Rows are points. Examples show where two turns around zero, p and q, send a point. Write where each new point lands after one turn and then the other. Backwards means that the second turn is done in reverse. Each puzzle has new turns, and all numbers are rounded.
In the rows, 128 means zero.

Turn p:
[146 143 161] -> [151 136 160]
[129 180 103] -> [105 181 130]
[103 110 173] -> [127  87 163]
[125  42 130] -> [150  54  90]
[132 128  88] -> [118 144  93]
[134 165 114] -> [118 167 132]
Turn q:
[225 116 138] -> [207 175 162]
[114 150 141] -> [101 138 133]
[107 147 104] -> [108 130  97]
[110 138 139] -> [105 126 132]
[105  62 130] -> [145  61 138]
[108 154 116] -> [102 137 107]
Where do these land?
p, then q: [117  76 202] -> [180  87 190]
p, then q: [152 132 128] -> [138 150 127]
q, then p: [112 110 109] -> [131 115 100]
p, then q: [ 93 101 111] -> [128  85 108]
p, then q backwards: [135 186 109] -> [151 183 144]
q, then p: [160 163 108] -> [119 179 131]

Turn p:
[ 96  89 117 132 105 101] -> [100  89 118 133 115  92]
[ 96 145 139 198 109 126] -> [ 88 156 144 187 115 110]
[ 92 125 154 109 143 117] -> [ 93 124 147  99 142 122]
[176 104 151 106 130 107] -> [176  98 154 114 142 120]
[165 178 105 130 118 225] -> [160 179 106 142  85 216]
[154  95 124  90 191 101] -> [154  93 117  93 196 131]
[103 199  83 115 111 131] -> [117 195  83 107  99 117]
[141  88 151 144 118 117] -> [135  90 155 149 130 118]
Turn q:
[ 87 161 115  84  67  98] -> [ 57 137 125 107  71 101]
[103 145 115  90  99 158] -> [ 98 142 121  99  90 156]
[109 110 139 173 160 139] -> [129 124 133 157 179 150]
[125  95 153 107  74 124] -> [115 103 167 142  77 133]
[122  83 117 147 171 156] -> [149  95 121 131 171 170]
[107 159 175  83 165  72] -> [104 142 178  75 157  71]
[113 105 106 141 113 155] -> [118 111 111 145 120 165]
[198 160 147 173 157 138] -> [201 175 120 154 151 109]
[188 135  84 154 144 112] -> [180 123  74 142 133  97]
Where do these land?
p, then q backwards: [135 199 128 113 123 135] -> [146 188 145 114 128 159]
p, then q: [102  92 120 129 169 101] -> [116  87 125 109 176 133]
p, then q: [134 170 101  85  86 104] -> [122 132 109 103  70  79]
q, then p: [110  84  86 170 169 156] -> [123 100  83 159 163 185]
q, then p: [129 105 161  63 123 152] -> [138 104 174  86  92 152]
q, then p backwards: [176  92 152 171 153 141] -> [202 112 136 155 143 125]
p, then q: [113 164 179 119  62 106] -> [ 96 155 184 139  84  83]
q, then p: [124 118  98 174 138 130] -> [123 127  93 165 151 139]

Turn p:
[120  92 137 106 130 135 108 152 225] -> [158 107 116 132 122 137  91 175 212]
[148 163 124 159 173 106  80 144  94] -> [124 181 108 158 177 106 117 134  87]
[140 166  75 103 127 106 163 114 179] -> [155 124  57 109 106 121 143  90 163]
[132 167 149 114 126 164 167 102  52] -> [100 149 158  82 136 160 170  87  76]
[113 125 132 188 135 134 106 157 133] -> [108 158 140 186 125 124 119 145 135]
[ 88 117  88 104 144 136  86 115 141] -> [ 96  94  93 132 152 135  83 125 142]
[176 157 105 130  73 124 127  55 130] -> [183 122 122 116  92 140 102  54  93]
[118 161 171 109  89  97 136 143 110] -> [121 159 144  79  91  99 125 142 109]
[128  42 171 175 173 134 183 128  92] -> [121  92 214 170 164 110 202 143 136]
[118  90 127  92 109 144 125 169 124] -> [115  93 127 115 114 148 129 183 126]
Turn q:
[ 91 170 176  66  83 141 161 132  94] -> [ 89 197 178  82 105 155 151 135  95]
[ 70 102 174  71  88 112 146 162 129] -> [ 62 146 177  65 108 112 143 148 146]
[115 149 152  44 102 118 119 138 154] -> [104 189 144  71 122 146 120 128 169]
[120 112 111 184 198 133 102  84 127] -> [135  90 115 193 183 107 102  96 115]
[142 132  96 192 126  88 107  91 133] -> [156 119  94 188 108  82 117 106 128]
[172 132 112 165 180  99 150 142 125] -> [192 105 111 143 164  99 148 140 121]
[139 147  76 189 166 149 124 129 163] -> [153 103  85 201 156 141 133 149 142]
[101 132 140  94  86 139 112 178  98] -> [ 91 144 137  81  98 138 109 173 109]
[143 131 197  94  90 149 113 152 128] -> [132 141 188  83  94 159 101 140 136]
[158 101  70 144 160 132 112  97 106] -> [146  91  67 140 150 124 117  91 107]
[157 102 104 164 130 148 161 105 151] -> [149  83 112 159 121 144 165 105 139]
Where do these land?
q, then p backwards: [140 121 174  85  98 137  89 132 164] -> [ 98 144 175 114  99 160 121 106 174]
q, then p: [125  74  97 154 117 156 172 158 131] -> [113  64 144 145 105 134 172 154 146]
q, then p backwards: [159 176 119  99 106  83  78 115 125] -> [148 197 140 133 107 100  96 128 170]
q, then p: [101  85 151 157 160  95 156 156 175] -> [148 119 148 138 132  72 153 163 190]
q, then p: [147 158 117 128 127 148  98 126 163] -> [143 151 111 158 126 165 106 125 139]
p, then q: [ 80  94 142  84 142  94  66  55 126] -> [104 113 131  97 173  75  47  85 160]
p, then q: [ 86 183  84 171 181 153 169 164  97] -> [ 79 161 114 203 156 128 199 142 103]
q, then p: [128 109 126 117  95 132 128 167 161] -> [130 113 117 118  93 143 120 162 161]
q, then p: [111 134 118  77 150 151 176 118 135] -> [101 129 123  97 153 153 167 101 163]
p, then q backwards: [177 110 163 188  80  95 122  64  94] -> [161 140 206 181 126 103 132  74  77]
q, then p: [128 137  96 128 198 148 138 149  85] -> [105 119 106 147 195 133 172 142 101]
q, then p backwards: [153 156 150 146  83 143 143 133  80] -> [168 134 140 137  66 134 132 142  96]

Turn p:
[119 103 100 135 106 123 131  89 149 151 107  93] -> [121  80 115 126  93 138 152 105 151 138 106 120]
[145 105 109 111 125 124  93 156 150 164 157 136] -> [131 107 120 114 158 134  86 122 160 159 129 155]
[110 138 158 124 138 110 163 140 121 153 154  95] -> [112 130 162 114 127  96 151 138 134 160 159 111]
[109 149  84 109 151 138 115 155 104 137 131 145] -> [ 98 144  79 136 153 115 112 146 115 147 124 136]
[143 129 138 139 164 155 143 117 147 104  98 148] -> [138 159 127 125 145 160 153 136 134  94 106 110]
[130 129  98 152 157 112  96 105 117  99 121 108] -> [120 124 111 176 126 132 109 111 129 119 109  86]
[160 134 128 162 108 156 134 134 134 136 123 158] -> [175 138 118 134 124 158 135 152 133 127 130 150]
[125  88 148 118 113 116 153 149  99 125 131 146] -> [137  96 145 111 155 116 137 138  96 113 151 142]
[104 104 120 115 105  96 101  94 122 143 154 132] -> [106  91 139 151 123 119 117  84 125 140 133 158]
[149 162 152 119 129 148 116 106 111  96 102 155] -> [149 179 128 130 118 141 126 114  90 104 108 131]
[152 142 116 110 146 107 130 146 146 101 163 132] -> [136 152 121 130 153  96 103 117 159 112 145 122]
[100 130 143 164 122 140 144 148 116  93 109 151] -> [123 134 137 146 120 140 138 176 102  88 138 130]
[114 126 144 118 117 110 143 124 143 162  93  96] -> [116 106 151  99 103 113 152 133 134 148  98 121]
[133 153 154 116 112 157 128 127 133 128 148  97] -> [130 155 138 100  95 135 120 119 130 145 155 119]
Turn q:
[129 119 134 149 128 160 114 156 136 143 157 136] -> [132 107 123 162 125 162 130 136 129 143 153 134]
[ 80 128 140 111 154 137 104 145 139 106 139 127] -> [ 87  95 145 131 148 132 100 133 142 115 146 121]
[108 154 115 127 112  95 136 132 124 139  99 126] -> [117 140 125 103 113 113 114 155 131 134  93 139]
[151 147  99  98  98 118 156 116  96 128 125 133] -> [143 172 110  76 124 131 136 126 116 131 130 141]
[185 114 177 152 136 163 138 108  94 174 140 170] -> [181 130 155 162 132 132 159  91  81 178 148 163]
[110 143 144 138 160 139 110 140 181 102 166 131] -> [106 108 146 167 137 125 117 132 185 122 163 120]
[104 137 135 118 119 128 124 119 149 125 120  90] -> [113 122 144 116 110 129 118 134 143 123 117  90]
[122 124  90 128 102 111 133  94 114 124 106 139] -> [117 151 103 104 100 115 131 111 114 108 105 144]
[119 132 118 121 106 116 133 140 136  91  84 121] -> [131 135 135 106 127 133 117 145 138  81  94 129]
[115 122 112 121 111 133 137 121 130 121 100 118] -> [117 133 128 109 117 140 133 126 124 108 103 122]
[119 114 139 127 105  92 126 126 121 115 130 111] -> [136 119 123 112 113 101 123 150 115 108 131 111]
[162 107 108 125 129 118 184 115 100 158 121 145] -> [142 157 108 110 140 120 187 122  97 148 115 148]
[149 131 150 160 179 150 105 138 117 132 164 115] -> [135 128 131 190 160 129 113 120 122 156 158 110]
[140 120 132 116 154 132  92 143 155 136 141 128] -> [136  94 117 144 148 131 115 113 156 141 136 119]
Where do these land?
q, then p backwards: [112 138 138 131 137 112 151 140 110  73 141 110] -> [113 135 148 130 153 124 147 168 127  85 138 139]
q, then p: [159 162 136 131 140 121 105 123 132 147 143 128] -> [148 130 136 140 128 133 118 118 156 165 108 139]
q, then p: [158 108 110 141 122 129 145 141 145 111 110 177] -> [157 148 108 139 151 133 155 137 137  81 121 142]
p, then q backwards: [157  83 101 124 142 140 145 110 123 149 133 118] -> [157  91 120  92 144 140 119 142 146 148 137 123]
p, then q: [111 108 134 133 123 111 118  98 127 131 142 141] -> [118 122 146 150 113 114 144 114 109 118 135 139]
p, then q: [148 135 138 102 142 125 132 139 145 144 128 131] -> [130 124 139 110 144 115 124 116 152 147 116 128]
q, then p backwards: [116 119 144 121  96 176  31 139 109 128  91 133] -> [149  73 134 133  81 136  36 117 120 105 117 120]
q, then p: [138 146 120 115 135 153 162 125 145 105 115 151] -> [122 176 139 118 128 135 153 128 140 106 126 138]
q, then p: [138 125 140 149 118 126 140 111 109 143 142 109] -> [149 124 128 133 111 108 133 134 114 155 143 122]
q, then p: [115 142 153 137 141 133 122 143 123 149 147 126] -> [125 116 149 131 139 141 121 144 130 159 138 134]
p, then q: [150 129 133 143 118 114 125 126 192 148 144 115] -> [156  96 148 134 106 128 149 116 179 129 118 126]
p, then q: [141 140 146 107 116 118 142 136 106 148 124 129] -> [144 130 125 102 141 107 130 131 114 153 129 139]
q, then p: [117 106 122 140 143 120 142 118 107 117  89 111] -> [117 129 126 137 122 112 139 140  91 112 109  96]
q, then p: [ 35 150  77 119 119 115 130 143 119  98 143 113] -> [ 36 126 110 123 106 117  80 156 119 106 145 150]
